Every row gives one point. Each copy is the shape, with its points in the same order, turned, moved and blurred by noise. Say if it was mirrored as well.

Shape (8 x 2):
-0.25,-0.12
-0.36,+0.02
-0.26,-0.18
+0.38,+0.26
-0.22,-0.26
+0.37,+0.23
-0.26,-0.33
+0.12,-0.17
Copy 1 (8 x 2):
+0.02,-0.25
-0.12,-0.33
+0.10,-0.21
-0.32,+0.41
+0.11,-0.27
-0.30,+0.42
+0.28,-0.24
+0.11,+0.16
Copy 1 is: only turned
Copy 2:
+0.30,-0.10
+0.34,+0.08
+0.31,-0.25
-0.39,+0.23
+0.31,-0.23
-0.39,+0.18
+0.27,-0.32
-0.02,-0.24
Copy 2 is: mirrored
Copy 3 (8 x 2):
-0.30,+0.24
-0.32,+0.48
-0.38,+0.22
+0.41,+0.12
-0.44,+0.15
+0.29,+0.16
-0.46,+0.14
-0.08,-0.04
Copy 3 is: only turned

Shape (7 x 4):
-0.08,-0.09,+0.41,+0.16
+0.08,-0.29,-0.05,+0.17
+0.16,-0.24,+0.28,-0.38
+0.12,-0.15,-0.37,-0.14
-0.23,+0.48,-0.14,+0.08
+0.53,-0.47,+0.11,+0.26
-0.06,+0.19,+0.42,+0.01
Copy 1, 7 rows:
+0.19,+0.22,+0.10,-0.10
-0.28,+0.10,-0.08,-0.01
+0.24,+0.09,-0.41,+0.18
-0.41,-0.15,-0.24,+0.26
-0.14,-0.24,+0.56,+0.43
-0.39,+0.61,-0.37,+0.02
+0.24,+0.14,+0.18,+0.17
Copy 1 is: mirrored
Copy 2 (7 x 4):
+0.36,-0.18,-0.19,-0.07
+0.00,+0.25,-0.14,-0.09
-0.21,-0.22,-0.23,-0.39
-0.27,+0.28,-0.02,+0.02
+0.11,-0.15,+0.37,+0.47
+0.29,+0.35,-0.13,-0.64
+0.25,-0.43,+0.05,+0.02
Copy 2 is: only turned
Copy 3:
+0.39,-0.26,+0.02,+0.18
+0.03,+0.04,+0.01,+0.33
+0.46,+0.21,-0.27,-0.16
-0.21,+0.30,-0.05,+0.10
-0.24,-0.32,+0.24,-0.34
+0.22,+0.07,-0.40,+0.59
+0.34,-0.33,-0.01,-0.16
Copy 3 is: mirrored

Shape (11 x 6):
-0.14,+0.35,-0.27,-0.23,+0.39,+0.36
-0.04,-0.03,+0.72,+0.12,-0.26,-0.46
+0.18,-0.25,-0.01,-0.05,-0.21,-0.02
+0.10,+0.09,-0.31,-0.19,+0.04,+0.32
-0.07,-0.39,-0.12,-0.12,+0.14,+0.45
+0.11,-0.30,+0.25,+0.30,-0.11,+0.27
+0.22,+0.12,-0.04,-0.35,+0.51,+0.29
+0.25,-0.24,-0.14,+0.02,-0.06,+0.13
-0.09,+0.07,+0.15,+0.33,+0.13,-0.69
+0.34,+0.30,+0.09,-0.25,+0.36,+0.30
+0.15,+0.09,-0.13,+0.13,+0.02,+0.06
Copy 1, 11 rows:
-0.58,+0.34,-0.36,+0.25,+0.21,+0.06
+0.30,-0.14,+0.47,-0.27,-0.46,+0.19
+0.12,-0.14,+0.15,+0.06,+0.21,-0.26
-0.37,+0.02,-0.21,+0.20,+0.33,-0.23
-0.01,+0.27,-0.11,+0.11,+0.60,-0.12
+0.38,+0.26,+0.00,-0.11,+0.11,-0.26
-0.65,+0.40,+0.10,+0.09,+0.25,-0.18
+0.02,-0.03,+0.02,+0.17,+0.28,-0.37
+0.14,-0.07,+0.38,+0.46,-0.51,+0.19
-0.61,+0.40,-0.02,-0.08,+0.07,-0.27
-0.08,+0.06,-0.06,+0.22,-0.02,-0.26
Copy 1 is: only turned
Copy 2, 11 rows:
+0.20,+0.35,-0.11,-0.64,+0.03,-0.03
+0.03,-0.05,+0.37,+0.71,-0.24,-0.07
-0.02,-0.11,-0.09,+0.19,+0.20,+0.31
-0.01,+0.19,-0.27,-0.36,+0.20,+0.21
+0.23,-0.03,-0.22,-0.31,-0.08,+0.57
-0.16,-0.08,+0.11,+0.06,-0.19,+0.55
+0.33,+0.41,+0.14,-0.41,+0.27,+0.23
-0.05,-0.11,-0.06,-0.08,+0.22,+0.39
+0.00,-0.45,+0.41,+0.18,-0.02,-0.37
+0.10,+0.55,+0.23,-0.30,+0.25,+0.20
-0.17,+0.00,+0.04,-0.19,+0.13,+0.13
Copy 2 is: only turned
Copy 3:
-0.22,-0.19,+0.13,+0.21,+0.31,+0.59
+0.19,-0.18,-0.32,-0.44,-0.29,-0.48
+0.21,+0.25,+0.12,-0.23,+0.18,-0.08
-0.04,+0.18,+0.24,+0.16,+0.33,+0.35
+0.32,+0.20,+0.34,-0.20,+0.15,+0.55
+0.29,+0.24,+0.30,-0.15,-0.32,+0.15
-0.36,-0.13,+0.41,-0.17,+0.28,+0.48
+0.19,+0.26,+0.36,-0.10,+0.16,+0.06
+0.27,-0.58,+0.03,-0.08,+0.04,-0.45
-0.51,-0.04,+0.30,-0.12,+0.13,+0.29
+0.05,+0.02,+0.28,+0.15,+0.12,+0.02
Copy 3 is: only turned

Shape (11 x 8):
-0.05,+0.17,-0.10,-0.20,+0.34,+0.31,+0.08,+0.18
-0.49,+0.04,+0.11,+0.40,+0.01,+0.16,-0.37,+0.00
+0.02,-0.16,-0.19,+0.28,-0.08,+0.16,+0.26,+0.05
-0.40,+0.21,-0.38,-0.40,-0.05,+0.09,+0.36,-0.44
+0.08,+0.32,-0.35,+0.27,-0.12,-0.03,+0.31,-0.04
+0.00,+0.09,+0.22,-0.26,+0.03,+0.00,-0.38,+0.33
+0.10,-0.33,+0.17,+0.35,+0.36,+0.25,-0.14,-0.48
-0.31,+0.39,+0.15,+0.06,+0.49,-0.44,-0.42,+0.08
-0.46,-0.07,-0.03,+0.31,-0.21,+0.09,+0.06,-0.27
-0.18,-0.30,+0.15,-0.39,-0.04,-0.47,+0.20,-0.06
-0.49,-0.31,-0.34,+0.07,+0.04,+0.32,-0.47,-0.18
Copy 1:
+0.05,-0.17,+0.37,-0.10,-0.11,-0.36,+0.49,-0.02
-0.22,+0.09,+0.02,+0.44,+0.34,+0.02,+0.16,-0.08
-0.19,-0.07,-0.31,-0.05,-0.25,-0.22,+0.30,+0.05
-0.30,-0.29,+0.39,-0.17,-0.57,+0.34,+0.42,-0.18
-0.24,-0.34,-0.10,-0.28,-0.21,-0.01,+0.14,+0.28
+0.49,-0.01,+0.23,+0.07,+0.12,-0.19,+0.08,-0.23
-0.41,+0.59,-0.10,-0.21,+0.19,-0.15,+0.44,-0.22
+0.19,+0.31,+0.64,+0.12,+0.29,+0.09,-0.03,+0.36
-0.36,+0.01,-0.17,+0.26,-0.09,+0.25,+0.28,-0.07
+0.35,+0.36,+0.08,+0.02,-0.62,+0.24,+0.22,-0.08
-0.47,+0.09,+0.22,+0.38,-0.06,-0.20,+0.05,-0.49
Copy 1 is: only turned
Copy 2 (11 x 8):
+0.19,+0.35,-0.22,-0.31,-0.16,+0.18,+0.15,-0.12
+0.54,-0.05,+0.40,+0.02,-0.25,+0.13,-0.11,+0.22
+0.12,-0.25,+0.04,-0.30,-0.12,+0.18,-0.10,-0.29
-0.40,+0.11,-0.13,+0.32,-0.56,+0.11,+0.17,-0.22
-0.09,-0.04,-0.12,-0.07,-0.12,+0.07,-0.42,-0.38
+0.19,+0.23,-0.09,-0.20,+0.26,+0.00,+0.02,+0.41
+0.59,-0.27,+0.13,-0.04,-0.10,-0.21,+0.42,-0.33
+0.66,+0.32,-0.28,+0.32,-0.02,+0.09,-0.27,+0.40
+0.10,-0.28,+0.29,+0.08,-0.39,+0.05,-0.07,+0.03
-0.07,-0.37,-0.49,+0.11,+0.01,+0.06,+0.27,+0.34
+0.28,+0.04,+0.59,+0.19,-0.13,+0.41,+0.34,+0.03
Copy 2 is: only turned
Copy 3, 11 rows:
-0.23,+0.25,-0.14,+0.26,+0.30,+0.03,+0.09,-0.07
-0.42,-0.36,+0.01,+0.16,-0.46,-0.14,+0.15,-0.05
+0.17,-0.30,-0.15,+0.29,+0.05,-0.02,-0.24,-0.03
+0.24,+0.53,-0.01,+0.36,-0.14,-0.48,-0.18,-0.40
+0.32,+0.16,+0.05,+0.41,-0.15,+0.15,-0.16,+0.12
-0.42,+0.00,+0.08,-0.12,+0.26,-0.26,+0.22,+0.32
-0.10,-0.52,+0.30,-0.04,+0.07,+0.16,-0.04,-0.58
-0.65,+0.34,+0.34,-0.23,-0.27,+0.13,+0.12,+0.10
+0.04,-0.22,-0.06,+0.18,-0.46,-0.26,-0.12,-0.21
-0.04,+0.18,-0.04,-0.39,+0.09,-0.39,-0.51,-0.03
-0.51,-0.33,+0.14,+0.49,-0.11,-0.49,-0.13,-0.30
Copy 3 is: mirrored

Shape:
+0.44,+0.57,-0.23,+0.24,-0.02,-0.23,+0.10,-0.22,+0.03
+0.25,+0.37,-0.48,-0.01,-0.23,-0.05,+0.30,+0.05,+0.07
+0.46,+0.49,-0.19,-0.31,-0.19,-0.23,+0.20,-0.03,+0.24
-0.09,+0.42,-0.03,+0.30,-0.14,+0.37,-0.33,+0.30,+0.06
+0.33,+0.63,-0.06,+0.08,-0.02,+0.61,-0.36,-0.01,+0.12
-0.03,-0.09,+0.01,-0.05,+0.16,-0.19,+0.17,+0.33,-0.17
-0.13,-0.37,-0.20,-0.09,+0.30,-0.08,+0.06,+0.05,-0.06
+0.49,+0.11,-0.62,-0.07,+0.01,-0.12,+0.17,+0.12,+0.07
+0.01,-0.33,-0.20,-0.14,+0.38,-0.17,+0.31,+0.31,-0.10
+0.19,+0.37,+0.04,+0.08,-0.26,+0.41,-0.32,+0.07,-0.40
+0.31,+0.51,-0.38,-0.06,-0.20,+0.14,+0.41,-0.30,+0.15
+0.10,-0.23,-0.06,+0.07,+0.42,+0.20,+0.33,+0.45,-0.16
+0.20,-0.53,-0.01,+0.10,+0.07,-0.07,+0.27,+0.24,+0.07
Copy 1, 13 rows:
+0.02,+0.09,-0.16,+0.64,-0.21,-0.41,-0.07,-0.27,-0.18
-0.18,+0.03,+0.22,+0.43,-0.07,-0.26,+0.12,-0.13,-0.43
-0.07,+0.04,+0.22,+0.33,-0.47,-0.17,+0.07,-0.39,-0.22
+0.36,+0.30,-0.42,-0.01,+0.05,-0.25,+0.30,+0.11,-0.58
+0.28,+0.73,-0.34,+0.25,-0.30,-0.29,+0.44,-0.03,-0.43
+0.16,-0.09,+0.09,+0.02,+0.28,+0.12,+0.02,+0.07,+0.07
+0.02,+0.18,+0.19,-0.09,+0.29,+0.00,-0.24,+0.30,+0.11
+0.03,+0.24,+0.46,+0.48,+0.01,-0.14,-0.14,-0.11,-0.31
+0.02,+0.09,+0.35,+0.01,+0.45,+0.19,-0.15,+0.08,+0.17
+0.44,+0.26,-0.26,+0.34,-0.17,-0.20,+0.53,+0.37,-0.26
-0.44,+0.24,+0.06,+0.50,-0.28,-0.31,+0.20,-0.15,-0.31
+0.08,+0.30,+0.09,+0.10,+0.58,+0.32,+0.12,+0.05,+0.04
-0.01,+0.08,+0.08,+0.13,+0.24,+0.47,-0.28,+0.24,-0.06
Copy 1 is: only turned
Copy 2:
+0.08,-0.33,-0.27,-0.35,-0.51,-0.30,-0.01,+0.07,+0.39
-0.02,+0.00,-0.04,-0.43,-0.59,+0.08,+0.11,-0.06,+0.29
+0.18,-0.44,+0.10,-0.55,-0.62,+0.05,-0.02,-0.20,+0.19
+0.49,+0.36,-0.22,+0.00,-0.26,-0.30,-0.02,-0.17,-0.11
+0.76,+0.17,-0.26,-0.38,-0.18,-0.40,-0.05,-0.34,+0.26
-0.09,-0.20,+0.06,+0.24,-0.09,+0.23,+0.11,-0.19,+0.02
-0.24,-0.02,+0.13,+0.09,+0.22,+0.25,-0.19,-0.16,+0.13
-0.25,-0.11,-0.09,-0.40,-0.45,+0.09,-0.03,-0.43,+0.38
-0.31,-0.14,+0.24,+0.20,+0.04,+0.36,+0.04,-0.30,+0.21
+0.60,+0.11,-0.59,-0.18,-0.08,+0.01,+0.08,-0.16,+0.00
+0.18,-0.06,+0.02,-0.72,-0.43,-0.01,+0.13,+0.09,+0.46
-0.09,+0.05,+0.14,+0.29,+0.14,+0.15,+0.36,-0.40,+0.29
-0.40,-0.13,+0.12,-0.03,+0.20,+0.08,+0.25,-0.32,-0.09
Copy 2 is: only turned
